Each row is a point. The points of each table are mixes of a few directions, plus a little noise. Count the directions of each table, and those that both share. Where both have some left over, give the other angles between the two spaces (their principal angles), to ten degrees, smallest first.

First:
[[ -1 -14]
 [  1   5]
 [ -3 -42]
 [ -2 -28]
 [  6  93]
 [ -1 -14]]
Second:
[[ 33  -2]
 [ 20  -1]
 [  2   0]
 [-95   6]
 [  8  -1]
 [ 32  -2]]
Directions: first 1, second 1, shared 0; angles 90

First (8 x 6):
[[  3  21 -24  19  -5   1]
 [  9 -48  70   7 -31 -29]
 [-14  31  -2 -27  24  10]
 [ -3  20 -41  37 -24  15]
 [ -4  22  -6  -7  11   1]
 [  0 -23 -24 -19  17  19]
 [ 13  30 -21 -10  39 -15]
 [ -3 -52  49  -1 -32  -2]]
Second:
[[ -4 -48  95  14 -56 -25]
 [ -1 -15  29   4 -17  -8]
 [  0  -6  11   2  -7  -3]
 [  0   1  -1   0   1   1]
 [  2  19 -36  -5  22  10]
 [  3  38 -75 -11  44  20]
 [  0  -1   2   0  -1  -1]
 [  1  13 -25  -4  15   7]]
Directions: first 4, second 1, shared 1

First (9 x 9):
[[ -3 -18  16 -42  44 -18 -12   7 -53]
 [ -6 -19  11 -23 -15   8 -13  19 -15]
 [ 28  21 -64  95  23 -21  -9 -36  85]
 [ -9  13  26 -25  15   1  31  -4 -30]
 [-11  22  28 -21   1   6  38  -8 -25]
 [ -1 -15 -12  58 -57  36  22  30  87]
 [ 12  55 -15  -8   1 -22 -16 -59 -34]
 [  7 -60 -21  15   8   1 -41  43  31]
 [-13   1  31 -49 -20  11   2   8 -47]]
Second, 9 rows:
[[ 20 -38  39 -37  63 -27 -20   0  14]
 [  8  62 -76  63 -47   3  -1 -37  10]
 [-21 -52  32 -15  35  -8 -33  16 -20]
 [ -8  28 -32  31 -21   5   7 -14 -12]
 [ 19  -4  23 -32  26 -12   4  -4   6]
 [ 43 -26  42 -67  10 -20 -43  -7  31]
 [-40  -8  35  -8  40  18  83  38 -41]
 [ -4   4 -39  46 -51  25   6  16  34]
 [-15  32 -25  15 -56  18  -1 -10 -25]]
Directions: first 4, second 5, shared 3; angles 30

First:
[[-23 -25  52 -36 -13  26 -13 -21 -52 -31  -7 -50 -29  23]
 [ -8 -12  14 -17 -18   4 -20  -7   9 -10  10  -6  13  -9]
 [-20  11 -21  30  11 -10   4  -6  17  -3  -6  45  13  11]
 [-41 -12  26 -39 -28   2 -26 -26 -28 -43   8 -23  -5  11]
 [-16  17 -21  10   7 -18   9  -4  -5  -8  -4  19  -4  11]
 [-27  15 -17  17  13 -13   9  -7 -13 -13 -10  25  -9  26]
 [ 48  51 -53  -4  19 -21  66 -13  -3  30 -11  -9 -32 -71]
 [ 43   3 -12  19  16   2  14  28  20  37  -2   1   4 -10]
 [ 27 -25  11 -12 -12 -11 -42  64   8  14  24 -31  19  36]
 [ 17 -27  42  54  34  71  31 -32  22  32 -40  29  -2 -14]
 [  0   3 -20 -25 -29 -33 -33  21  28  -7  33   1  32 -13]]
Second (10 x 14):
[[ -8  -3  28  23  12  -7  -9  30 -23 -28  36  -3  24   2]
 [ 50  34 -85  17  40  20   4 -10  -7  26 -95  53 -13  20]
 [ 16  10 -31  -1   8   7   3 -12   4  15 -36  16 -10   5]
 [ 10  13   3  43  37  -2 -11  42 -39 -31  11  22  31  13]
 [-33 -25  48 -26 -37 -11   2 -10  18  -3  52 -39  -5 -16]
 [-20 -15  32 -13 -21  -7   0  -2   9  -5  35 -23   0 -10]
 [-24 -17  41  -9 -20  -9  -2   5   4 -12  45 -25   6 -10]
 [ -8  -8   1 -25 -22   1   7 -24  22  16  -3 -14 -17  -8]
 [-21 -15  28 -18 -24  -6   1  -9  14   0  30 -24  -5 -11]
 [ 37  26 -66  10  27  15   5 -12  -2  23 -75  39 -12  15]]
Directions: first 5, second 2, shared 0; angles 40, 60

First:
[[ 31   8 -20 -17  17  49 -18  10  31 -29  11 -22  66   7  16   8   8  -8
  -32   2]
 [-23 -21   8  18 -17  18 -15   0  20  30 -14   1 -76  13 -47 -32 -17 -17
   12 -16]
 [ -4  -6 -24 -11  -2  29  42   3   3   1  25 -20 -12   3  -2  10   0 -28
  -20  -2]
 [ -6 -13  -1  19  -7  14 -21  14  12  -7  -7   4   3  -3 -14  -9  -4  12
  -11   2]
 [  0  26   6   4  12 -31 -75 -10  32  -3 -21  14  38   6  25  -5  -6   9
   37   9]
 [ -5  30  12   3  15 -28  21   8 -27 -25  23  12  -3  -8  11  25  11 -21
  -14   9]
 [-25 -10 -44   0 -13 -17  11 -11  13  15   7  -7  26  -8  34  13 -11  13
   27  17]
 [  5 -33  17  21 -16  -8  17  16 -42  -8 -17  15  11 -22 -12  -3   8  59
  -21   2]
 [ 27  19  45 -37  12 -27  36 -29 -42  25  -7   1 -52  13  -9  -7  11 -19
   22 -22]]
Second (8 x 20):
[[ 23 -11  11  -1   3  69 -44  11  45  -2 -13 -16 -18  24 -45 -34  -5 -21
  -25 -22]
 [ 15  -7   7  -1   3  47 -29   7  30   0  -9 -10 -12  16 -28 -23  -3 -14
  -17 -14]
 [ -4   1  -2   0   0 -12   7  -2  -7   0   2   3   3  -4   8   6   1   4
    5   4]
 [  2  -1   1   0   0   7  -3   1   4   0  -1  -1  -1   2  -4  -4   0  -2
   -2  -2]
 [ -1   0   0   0   0  -4   2  -1  -2   0   0   1   1  -1   2   2   0   1
    1   1]
 [ 18  -8   9  -1   3  55 -34   8  35  -1 -11 -12 -14  19 -34 -27  -4 -17
  -20 -17]
 [-20  10 -10   1  -4 -65  41 -10 -42   1  13  14  17 -23  41  33   5  20
   24  21]
 [-31  15 -16   1  -6 -95  61 -15 -62   1  18  21  24 -33  61  48   7  29
   34  31]]
Directions: first 6, second 1, shared 1
